Rows are points. A path goes straight from each point to the next, and from the last back to the first. The post is the endless flat space through its rows: a point in 2 columns, a line in 3, a plane in 4, and so on, so that a path can go around it. Count how often the path circles the post. Going back the other way cancels.

Post:
[[-19 -22 -31]
 [-26 -37  62]]
Path, 16 rows:
[[-44 -31  32]
 [-29  -9  35]
 [ -7 -18  25]
 [ 45 -67  56]
 [-15 -49 -12]
 [ 11 -66  22]
 [ 31 -80   1]
 [-29 -69   5]
 [-42 -41  16]
 [-83  10  21]
 [-23  31  80]
 [ 19 -24   5]
 [ 46 -62  11]
 [ 39 -15  24]
 [-10  11   6]
 [-82  -9  29]]
Times around: 1

Post (3 x 4):
[[ -3 -51  57 -54]
 [ 12  -8  23  38]
 [ 25  40 -17   1]]
Path, 23 rows:
[[  9 -14 -28  36]
 [ 28  -9 -21  36]
 [-27 -33  -2  -2]
 [ -5  97 -41  11]
 [ 11  35  21  46]
 [ 23 -51 121 -69]
 [ 43 -35  36 -23]
 [ 70 -19  56  39]
 [ 49 -54  32  36]
 [ 20  18 -58 -52]
 [-12 -12   9 -44]
 [-29  -8  31 -13]
 [ 11   8  53  57]
 [ 28  -4  41 -58]
 [ 43 -71  43  18]
 [ 33 -13 -44  12]
 [ 31 -51   9  46]
 [ -7 -51 -13 -41]
 [-36  39 -11 -11]
 [ -3  31  14  20]
 [ 25   2  45  29]
 [ 53  23  -4  -9]
 [ 12 -74  43 -61]]
Times around: 3

Post:
[[ 70  -6 -71 -12   5  69 -78 -27]
 [-24 -29  43 -46 -19  51  42  22]
 [ 33 -16 -18  21  22 -17 -54  93]
 [ -1  23  15   1 -52 -53  85  56]
 [  7 -48   4   9  99  34 -75 -33]
 [ 64 -35  -8 -34 -13 -18 -14  36]
 [  6  -7  59   2 -29  21 -24 -16]]
Path (18 x 8):
[[ 33   8   8 -41  60  76 -25  14]
 [ 57  24   3   5  -4  -5 -42  32]
 [ 48  39 -48 -38  -6  -3  -6  41]
 [-40  -8 -12 -16  43 -23 -54 -19]
 [ 14 -46 -32  29 -22 -54 -38 -56]
 [ 22 -45  11   1  10  51  -5 -47]
 [ 21 -28 -15   2 -18  95  68  55]
 [  8 -16  15  47 -20  20 -38 -32]
 [ 21 -98  38 -11 -13 -27 -47  69]
 [ -1   2   5  79   9  67 -57  16]
 [ 71  -5 -46  -3  -6  15 -18  50]
 [ 14 -43  23  17   2  25 -42 -41]
 [-53 -47  12 -13  -2  44 -59 -18]
 [ 16  18 -15 -36  -9  -8 -66 -20]
 [-41  37  31 -17 -49  81  10 -49]
 [ 13 -47  25   5  17 -73 -29  41]
 [ 44 -78  32 -13  18 -17 -19 -38]
 [ 34   5 -33  21  -9  93  28  45]]
Times around: 1

Post:
[[-45 -16 -21  16 -21 -25  14 -25  64]
 [ 28 -15 -28 -41  -2  20 -76 -26 -72]
 [-22 -33  47  20  19  21 -26  37   9]
 [ -4   2  13   0  55  60   8 -57  18]
 [  0  10 -75 -43  -5 -38  17  -2  32]
 [ -7   5  26  20  34  53  39  -8 -49]
 [ -6  11 -31 -46 -28 121  97   9 -48]
 [-36  28 -45  19   9  37  15 -15  42]]
Path (23 x 9):
[[  3 -37 -86 -47   9  11 -20  23 -18]
 [ 58 -15 -32 -53  47   9  18   4  13]
 [ 62   0  20 -13 -13  25 -26 -70 -34]
 [ -3  16  31 -27  11  18 -40 -14 -23]
 [-48 -31   6 -21  28 -17 -52 -14  36]
 [  2 -10 -57 -11  71  82  55 -47  42]
 [ 20   6 -51 -10  -7  46  13 -31  60]
 [ -8   4 -13  38   6  16  -1  23 -14]
 [-22  -1 -57  12   8 -13  -4 -36  53]
 [-42   6   3  -9  92  15  82 -12  13]
 [-32  30  -5 -13  34   3   4  21  16]
 [-13   8 -16 -23   8 -23  44  -1  51]
 [-82  23 -15 -17 -25  43  29   0 -56]
 [-12 -61 -44 -55 -23  20 -44  -2  19]
 [  5  15 -85  22  34  40  64  -6  89]
 [ -8  -3  -7 -13 -41  60  65  -5   8]
 [-20  57 -24 -21  -3  65  -7 -28  29]
 [-19  23 -17 -18   7  66  44 -15 -77]
 [-20  -8 -66 -47  10 119  23  22 -28]
 [ 46 -21   4   2  28  88 -19 -21 -21]
 [ 27  21 -29  -6   9  35   8 -55  55]
 [-60  42 -30  17 -54  53  24  38  -1]
 [-52  13 -33 -25  41  22  14  -8  60]]
Times around: 3

Post:
[[  40   -3  -21   18   38   70   19   21   -4    1  -10   36]
 [  22   37  -17   28  -33   19  -82   34  -56   69   -9  -40]
 [ -37  -25   -8  -36   -7   39   16  -14   35    5  -55   25]
 [  15  -25   55    0  -21   47   57  -38   44   11   49  -56]
 [  -4   -1   -6  -50   -1   60    7   23  -33  -11   14   24]
 [  23  -47  -70    1    1   62   -5   29  -28  -13   13   54]
 [ -24  -24   34    4   11   22  -12   18   -9  -10   -5   15]
 [  56   24   11   13   21   -9    0   45    7  -11    2  -40]
 [ -57  -19  -26   11   20  -13   26    2 -121    4   -6  -47]
 [  24   -2  -11   12    0   14   -3   -5   15   81   21    4]
 [ -15  -10   -8   -8   52   38  -68    6    9   18  -17    5]]
Path (30 x 12):
[[-47 -17  19 -69  12  -5  34   9 -58  -5   2   0]
 [ 15  -1  -2   2  20  42  -2 -10  -2   3 -21  13]
 [ 19  -9  -4 -25 -10  69 -45  15  26 -51  -5  23]
 [ 48  31 -90   6  30  47  41  18 -16 -17 -14 -41]
 [-30 -56  17  40  -3  26 -17  -2  29  23   2 -42]
 [ 34 -13 -28  -5   0   4  -5  34 -14  60   7  27]
 [ 18 -42 -12 -11   7  30 -15   0  -5   8 -31  41]
 [ 11 -26  -7   6  -1 -16  -4 -16 -13  22  24 -18]
 [  1   2  -5 -16 -14  -2 -31  10 -63  20 -31 -11]
 [ 59 -72 -15   4 -21  54  41  14  60   7 -17  34]
 [-21 -55 -13   4  31  25  -3  39  26  49  -1  30]
 [ 47  -2  17  54 -41  79   8  -5  64  35 -12 -36]
 [ 12  40 -29  18  -4  78  13  17  -8  15 -21  39]
 [ 21  -2   1  38  10 -15 -23  11  -9  32 -12  43]
 [ 17 -27 -17 -39 -56   7 -44  -4  -5  37  38  21]
 [-68 -50  15  19 -22  21   1 -63 -39  38  27 -18]
 [  0 -25 -16  42 -34   9  85  25 -20 -11  40  23]
 [-12  -4  -8 -19  50  34   2  47  -6  -6  48 -20]
 [ -1 -55  15  26 -21  36 -28  26  -7  27 -39   7]
 [ 74   0  -1  -2   2  48 -21  13  18  11 -47 -10]
 [-59 -16   0  -6 -17  -6 -54 -20 -75  13 -62  34]
 [ 14 -20  21  53   3  16 -31  38 -25  -8  36  49]
 [-24  39  -3   5  12 -11  22  55 -41   8  21 -58]
 [ 20 -37 -14  64  78  41  48   1  18 -14 -12 -74]
 [ 38 -51 -15  45   6  -1   9  17 -11  29  38   1]
 [ -2 -14  19 -28   0  90 -34   9 -65 -40 -28  20]
 [  4  -8 -13 -44 -44   3  73   3 -30 -14  12  12]
 [-24  20 -12  43 -21  27  -5  13 -24 -19 -21 -10]
 [-26  18   3 -39  28  47   7  16 -26  20   1   9]
 [  0   2  16 -20  17  47 -23  45   5  31 -25  13]]
Times around: 3

Post (13 x 14):
[[-26 -29 -33 -21  21   6  40 -61 -37 -33  19  10  -7  33]
 [ 78  25   7 -13 -18 -11 -17 -20  21   0  36  28   6 -39]
 [ 17  -3 -33  -3 -15 -23   4  28 -31  20 -51  -8   3   3]
 [  8 -26 -63  15 -41 -13  28   8 -17  16  50 -52 -21  -2]
 [ 20  43  -8  13   7 -51  -3  -9   4 -52  29 -27  17  -8]
 [ 22 -13 -11 -52  22  -6  20  36  34  10 -13  26   6  12]
 [ 31  33  32 -72  -3  16  11 -12  25  16  57  49  44  54]
 [-24  47  35 -12  -1   5  42   6  12 -14 -34  -3  -7  10]
 [-18  -4 -21 -28  13   0 -13   8  -7  29   1 -24 -13  28]
 [  5  -9  20 -35  27 -57   9 -20  -3  -4   7   5  40  38]
 [ 28  32   6  27  -8 -36 -31  54   6 -36  67  23 -26 -28]
 [-16   6 -11  19  15 -22 -35 -48  14 -50 -25  45 -11  34]
 [ 72 -10   0  55   3 -19  -8  24   4 -28 -31  15 -38  -1]]
Path (30 x 14):
[[ 16   6 -35   2 -19  62 -10   2  25 -20   7  22 -26  22]
 [-21  14 -41  20 -18  53  -7 -99  25  29 -39 -65 -25  -6]
 [ 67  25 -14  19  21 -27 -12  -6  21 -49  65  25  -8  30]
 [  6  17  12 -51   2 -31  14  -2   3  27  29 -23 -25   3]
 [  7 -33  13 -10 -17  34  17  -2  42  20  39   4 -59  47]
 [ 30  -3  70  -1  53 -15  -8 -31   3 -41  -3  17 -15 -10]
 [ -2   5  -4  29 -49  33  24  -5  51  42   1  -3  -7   4]
 [-44  12   4  23  29 -21   4 -67  33 -41  67  -6 -36  18]
 [ 64   1 -10  32  23  -5  21 -12  29 -40  12   7  -8  60]
 [ 61  78  51  -3  -4   6 -39  19  32 -11 -18  68  25  12]
 [ -3  29 -41 -36 -52 -24  16   8  50   7 -20  -1  61 -34]
 [ 23  27 -17   2 -17 -29 -22  79   0  -8   7 -41 -26 -21]
 [ 38  16 -44 -29 -10 -40  22  58  20   6  42 -47   8  58]
 [ 34  -8 -19 -27   6  -3   8  23  36 -60 -25 119 -40  14]
 [ 16  60  52   8   3 -25 -46   7 -29 -54  32  -4 -14  20]
 [ 24 -37  -5 -15  59  -1 -22  39 -11   2  40 -18  -7  -3]
 [ 25 -59  21 -30  50 -29  44  75 -20  26  30  20  -8  12]
 [ 27  42 -32 -26  16  -3  11 -72   9  -1 -14  24   3  -1]
 [ 57  39  44 -12  38 -64 -40  27  -8 -10  25  14  -9   1]
 [ -9   6  13 -28  16 -34   0 -16  38  19 -16  56  11   1]
 [ 23  13 -32 -44 -29  57   8   5  56  15 -16  97  50  45]
 [ 39 -24  15  -9  -7   5 -29   1 -18  32 -55  49  10  18]
 [ 71  -7  45 -17 -14 -51  18  46  -8  -9  73   9  36  32]
 [ -1 -42 -56  21 -20   2   9  20   1   5 -40  -5  13  32]
 [ 18  68  11  -6  -8 -27 -59  23 -24  25  26  56  52  12]
 [ 18 -27 -20 -37  19 -22  -4 -18  22  35 -38  10 -21 -30]
 [ 42  64 121  16 -26 -37 -45 -26 -12 -40  65  80   2 114]
 [ 16 -22   6 -41 -26 -10 -31 -36 -23  11  32  63   0  -6]
 [ 40  24  -8 -34 -57 -36  37 -11  33  -1 -12  14  42   1]
 [ 46  17 -14   1 -43 -15  -8 -16 -10 -19 -45 -32   0 -38]]
Times around: 2

Post:
[[  84  -41  -36   26   -7  -18    4  -35  -40   15    3   48   40  -10
   -64   27   18   37]
 [  17   60   -9   33   36  -38  -31   -2    2  -29   40  -15    7  -36
    40  -40  -29  -60]
 [ -46   17   58   27   20   46  -20   62   13   12   79    7   21   64
    27  -27   44  -29]
 [  26   55   60  -12   25   20  -18   28   61    5  -60    3   18   15
    28    5  -12  -47]
 [  15   23  -41   -4   -8    6  -38   11    0  -38  -69  -27   -5  -49
    53  -25   31  -29]
 [ -47   -9  -10  -69   -4  -30   48    1  -17   16   25    1   -8  -38
   -12   -6  -10  -24]
 [  70   -4  -20   68    0   -8   67    9   18   28   67   19   17    3
    26   -9   17   12]
 [ -41   27   29   42   -8  -12   33   -7   -9  -25   24    2  -58   24
    10   37  -15   21]
 [  77   -3    7   23   18   41   28  -33  -19   15   47   -4  -45  -33
   -14  -17  -11    9]
 [   6   -4   24   21   34    7   24  -25   54   99  -32    5    1  -46
     0  -11   43    9]
 [ -57   21   -8   -8  -12  -15   28   26   37  -70   19   12  -21  -18
    -9  -60   28  -62]
 [  58  -51  -17    6   28   -5  -25   17    5   67   -7   18  -25  -15
   -35  -25  -23  -38]
 [  14  -47    6  -28  -94  -57  -32   -9  -43    3   20  -13   30   54
  -121   22   60   20]
 [  28  -42   80   -9   13  -33  -56   11  -14    6  -27   18   23   10
    66  -21   -1   63]
 [   3  -33   36   25   69   -6   36   36  -46  -48   24  -19  -33   51
    70  -46   29   27]
 [  44  -67    0   28  -11    3   21  -39  -35    0   38   56    9   78
   -15  -26  -25  -24]
 [ -19    6    2   -3   11   -4    5   17  -27  -64   -8  -19  -24   68
    22  -50   12   89]]
Path (27 x 18):
[[  6 -19 -16  12  23 -53 -10  12  34  16  -9 -33 -57 -15  -9  -7  13 -30]
 [-13  39  -9   0  60 -12  -9  18  38  83   9 -40 -34  58  25 -20 -12 -58]
 [ 14  -3  26  48   3  39  20  13 -59  25  73  48 -33  36  58   6 -30 -22]
 [  8 -69 -32  32 -13 -26 -44  10 -79 -18 -25   9  20 -13  10 -15  22 -74]
 [ 67  -9  74  34 -28 -48  38  15   1 -20 -56 -19  33  21  15   5  19 -14]
 [ 26  17  33  49  36   8 -16 -26 -21  -8  46  -5 -14 -40  59 -88  43 -31]
 [-70  36   8 -54  17 -25  11 -13 -33  15  33  22 -24   1  17   2 -29 -26]
 [ -7 -69  -5 -36 -65  -4 -25   6 -41 -15 -29 -11 -37  39 -17 -75  15 -78]
 [ 57  35 -16   5  18  21   5  14  28  47 -13 -36  11 -59   1   0 -40 -13]
 [ 37   1  20  -8   4   2  87  -2  71 -68  25   6  52 -32  49 -21  68  49]
 [ 40 -50  18  -6  16 -34  -1  25 -20   9  48  -1 -10  12  12 -40  21   8]
 [ 29  -4  -5 -36  33  -4   6  23  21 100  -7  56 -28 -98  20 -42 -40  -1]
 [-22  -5 -25  25  27  12   3 -31 -53  71 -11 -14  12 -72  47 -26  19 -35]
 [ 49  -4 -50 -26 105  23  14  37 -70 -23 -38  -5 -40 -58   7 -46  27  -2]
 [ 29 -11   7   3  31 -52  40 -23  78  52 -40  31  22  45   9  -9  43 -41]
 [ 38 -22 -49  12  57  23  17  13   2  -6 -17 -50  36 -15  64  -1  49  26]
 [  9  19  50  52 -25  37 -25   9   5  -3  18  -2  16  41  -2  -4 -16  33]
 [-27   4  11  44   2  12  15  -2  52 -15  -8   7 -32  11 -66 -21  46   7]
 [ 94 -25 -10  66  74 -11  15 -55  -4 -17  31  30 -39  -4 -24  -7 -25 -17]
 [ 50  26  22  33  58  44 -44  60   2 -10  31  53 -21  13  72 -50 -39   0]
 [ 28  -5   7  12  21  14  24 -38 -76 -29  25  28 -15 -17   5 -19 -32 -19]
 [  2  27   0  32 -11 -70 -94   4  14  27 -29 -12  56  38 -20 -28 -41   0]
 [ 68   2   0  39  62 -25 -38 -18  22   7  28 -18  18 -39  27 -67 -18  22]
 [ 56 -47 -15   6  80   4  25  40  -1   3  34  -2  -5  24   3 -11  81 -12]
 [-17 -13  23  42  74  -7 -66  -3 -24  50 -23  83 -41 -50  29 -39  13 -13]
 [ 34  28  74  16 -43  10  -9 -40   8   9 -66 -36  -9  83 -26   7  -8  -8]
 [ 52 -39 -20  50 -55  -2   6 -12 -12 -37  29  23  33  10  31  -4   7  -8]]
Times around: 3

Post, 17 rows:
[[  -8   -6  -21   -5  -11   -2   -2   19   30   10   -3   10  -13   23
     7   17   32   12]
 [   4  -19   29  -42   31   26   -4  -36   28   -8   -9  -26  -29   43
   -70   13   -8   30]
 [ -11  -62   -6  -26  -10   57   30   24   17  -28    7  -54    6    6
    32   11   25    0]
 [  45  -10  -46   13  -47 -115  -18  -18  -37    3  -20    9  -26  -20
    24  -13   -4    7]
 [  42  -53   22   43   19  -15   -7   29  -10   25    4   18   36    7
   -17   58   -9    3]
 [  27    0   11  -37  -52   38  -34   55   11   14   12  -19    2  -25
   -17  -13   39  -23]
 [  17  -11    0   -9  -15    8  -39    2   31  -10   24  -27    9  -22
    19  -21   24  -40]
 [  31   14    5   23   29  -19    6   10  -18   17   -3  -17   20    1
   -31   23   11   50]
 [   2   -1  -55   18   35   14   17  -29   28    0   -1    5  -21  -53
     6   -1  -33  -19]
 [ -33   13   -6  -54   52  -37   -9  -30  -15   -2   14   27  -32   54
   -43   -8    0   20]
 [  57   29    5   24  -18  -14    6    6    0  -26   76  -19   30   -5
   -54   33   -8   -1]
 [   6   17   60   24   -3  -33   60  -15   -9  -20   50   34   29  -10
    14   25   23  -11]
 [  58   -5   11    0   15  -13  -12   -2  -12   -7    4  -10  -21   35
    -4  -15  -27   39]
 [  -8  -22   40  -65   32   -9  -27  -43   44   21   51  -30  -26    1
   -45   12  -15   35]
 [ -26    6   22   10    9   13    1   -8   -5  -45   58  -13  -17   11
   -34   18   16   13]
 [  -4   35  -40   49   -1   14   21   15    3   65   43  -30   17  -54
     7   31    3  -49]
 [  57  -15   -5   10  -60  -16  -25  -22  -35  -13   66   -6   17    4
   -26   -4   23   26]]
Path, 24 rows:
[[  6 -12  48  18 -36 -15  -3  48 -48  -3  -8  29  43  15  -7   4  37  10]
 [-47  43   9  38  54 -18  35  -8  15  32  22 -15 -30 -26 -21  32  -9  -3]
 [ 22 -10 -23  33  29 -42  61   0 -54  18 -40 -12 -23  27  35  16  40  18]
 [-32   6   1   5   0 -14   1 -55   3  29  18  22   5 -24 -57  83  27  31]
 [  7  -7  -2  13 -50 -33 -17  61  19 -65 -37 -11  37  37 -44  34  13 -26]
 [-22 -35 -19 -44   2 -30  -4 -51  -7  18  -9  13 -26 -25 -26 -25  27  33]
 [ -9  27  34  21  29  36  -5 -42  64  19 121 -28 -22  27 -40  30 -37  52]
 [ 77  19  38  10  46  61  66   5 -13  23  -2 -17  59  14  16  11 -36  12]
 [ 10  -5 -44  -3  25  17 -58   8   5   1  -4  11 -34  -8 -70  18 -13 -20]
 [ 11   5 -39 -25   9  50   7 -12  -2 -64  17 -18 -16  48  -1 -49  41  -7]
 [ 17 -75 -46  42 -16 -25 -39 -44 -43  -3  44 -18  -8 -72  13 -20 -20  29]
 [ 12 -69  34  27  16  13 -37  21   0  41  11  -2  -8 -19 -60  29 -57  23]
 [ 31 -62   8  37  23 -27  73   4  21  -6 -11 -46  21 -39  15  33 -29 -22]
 [ 40 -30   8 -22 -11   8 -57 -32   8  42  34 -26 -19  41 -18   8  27  12]
 [-18  30  24 -52  44 -78  80  71 -44  23  13 -10  29  19  43  35   4  -1]
 [  4 -17  -8  -2 -93  20  18  81 -11   9  27 -18  25  53  16  39  18  -3]
 [ 13   2 -28  18  47  25 -19  48  36   4  44  -3 -35  49 -28   6 -40 -14]
 [ 32  22  33 -19  15 -15   8 -47  26 -24  46  25  -5  65 -46   1  19   3]
 [ 75 -54  52 -18 -56 -10  10  -2 -56  -6 -27  -6 -14  28 -30  13   9  37]
 [ 54 -28   9 -88 -38 -14 -14 -33  47   0  37 -27  21 -19 -17  -7 -15  11]
 [ 40 -25  48  30  16  41 -29  28  20  53  30 -38  28  16 -54  48  -2  52]
 [ 37   9  47  17 -37   3 -23 -16  51  49  36 -41   1   9 -39  23  67   7]
 [ 84  -3 -21   5 -82  10 -13  -7 -11 -54  73 -13 -15 -13  11 -18  36  -5]
 [  0 -24 -33 -30  65  31   5 -13 -24 -53  11 -82  24   6   0  16 -31  23]]
Times around: 3
